Rows are points. Each copy is the shape, with its points in the same order, turned, moved and blurred by noise. Is it also mirrored, or only turned?
In the rows, zero is written as 128.

Shape (8 x 2)
[[108 116]
 [156  63]
 [122 106]
 [ 99 102]
 [170  42]
 [113 179]
 [ 70 159]
 [134 172]]
Copy 1 (8 x 2)
[[111 106]
 [134  46]
 [117  98]
 [105 107]
 [134  12]
 [143 171]
 [ 96 164]
 [171 141]]
Copy 1 is: only turned
Copy 2 (8 x 2)
[[117 164]
 [ 81  83]
 [105 132]
 [ 93 153]
 [ 73  67]
 [168 180]
 [143 206]
 [180 155]]
Copy 2 is: only turned

Shape (9 x 4)
[[ 58 190 171 147]
 [150 124 171 172]
 [ 70 159  91  65]
 [ 66 145 142 137]
 [159  77  71 115]
 [178 112  96  84]
 [154 115  98  89]
 [ 65 196 103 160]
 [166 148 169 109]]
Copy 1 (9 x 4)
[[111 147  75 195]
 [131 124 180 131]
 [ 68  99  32 110]
 [ 96 105  96 171]
 [100  58 131  52]
 [ 87 105 133  33]
 [ 90 101 109  63]
 [145 110  56 173]
 [ 85 166 141  98]]
Copy 1 is: only turned
Copy 2 (9 x 4)
[[133 219 106  76]
 [182 163 102 157]
 [ 64 140 168  66]
 [116 189 122 105]
 [107  68 109 172]
 [124  74 152 127]
 [109  85 150 143]
 [109 171  71  54]
 [176 127 167 118]]
Copy 2 is: only turned
Copy 3 (9 x 4)
[[ 87 106 172  46]
 [116  83 155 154]
 [111 196  92  65]
 [ 87 112 120  66]
 [117 161  69 188]
 [162 175 103 166]
 [142 172 100 153]
 [ 43 159 165  73]
 [166 121 158 136]]
Copy 3 is: only turned

Shape (12 x 8)
[[ 93  92 139 112 113 116 104 138]
 [126 114  92 161 119 178 199  77]
 [175 133  95 180  58 183 150 147]
 [113  84 110 144  83  94  83 162]
 [147 148 153 115 191 159 121 108]
 [ 94 164 163 119 152 130 123  73]
 [203 158 153 202  91 133 177 219]
 [ 99 115 109 129 120  84 131 128]
 [116 189 161 132 161 132  86 118]
 [140 125 111  91 130  95 139  93]
 [124 106 111 167 131 115 119  83]
 [180 163 202 167 115 134 142 133]]
Copy 1 (12 x 8)
[[135  85 132 109 120 111 152 148]
 [132 195  87 119  67 157 123 104]
 [161 162 167 170  47 197 141 125]
 [169  56 138 137  89 134 148 171]
 [132 177 142 112 192 146 135 143]
 [156 156 142  81 164  95 116 108]
 [200 197 194 198  71 160 200 190]
 [165 107 105 132 111  96 127 152]
 [169 150 185 103 177 115 106 146]
 [159 126  94 155 151 113 134 112]
 [183 129  97  99 116 153 123 134]
 [200 186 190 131 139 144 190 128]]
Copy 1 is: mirrored
Copy 2 (12 x 8)
[[129  84 108 127 151 132 122 106]
 [171 159 160 186  99 117 190 148]
 [155 127 115 233  98  64 117 159]
 [145  74  71 139 128 109  99  91]
 [148 174 162 116 158 155  90 156]
 [ 97 181 132 106 151 149 134 133]
 [194 133  84 169 139   7  84 210]
 [139 106 107 103 109 112 135 110]
 [103 187 120 107 156 121  78 129]
 [129 114 129 102  88 153 130 156]
 [163 156  97 141 110 147 141 107]
 [148 170  82 141 175  91 103 209]]
Copy 2 is: mirrored
Copy 3 (12 x 8)
[[ 87 123  95 150 129 125 140 125]
 [162  84 197 125 128 183 184 139]
 [149  92 157  28 129 140 154 161]
 [100 100  56 110 130 103 160 143]
 [145 201 150 140 153 163 144  98]
 [102 182 161 161 102 140 179  91]
 [171 165 108  23  83 158 129 216]
 [123 115  86 147  96 142 171 118]
 [101 217 128 116 118 141 177  91]
 [156 124 119 150 101 134 145  80]
 [147 124 129 142 134 120 203 127]
 [146 205 160  88  90 116 137 167]]
Copy 3 is: mirrored
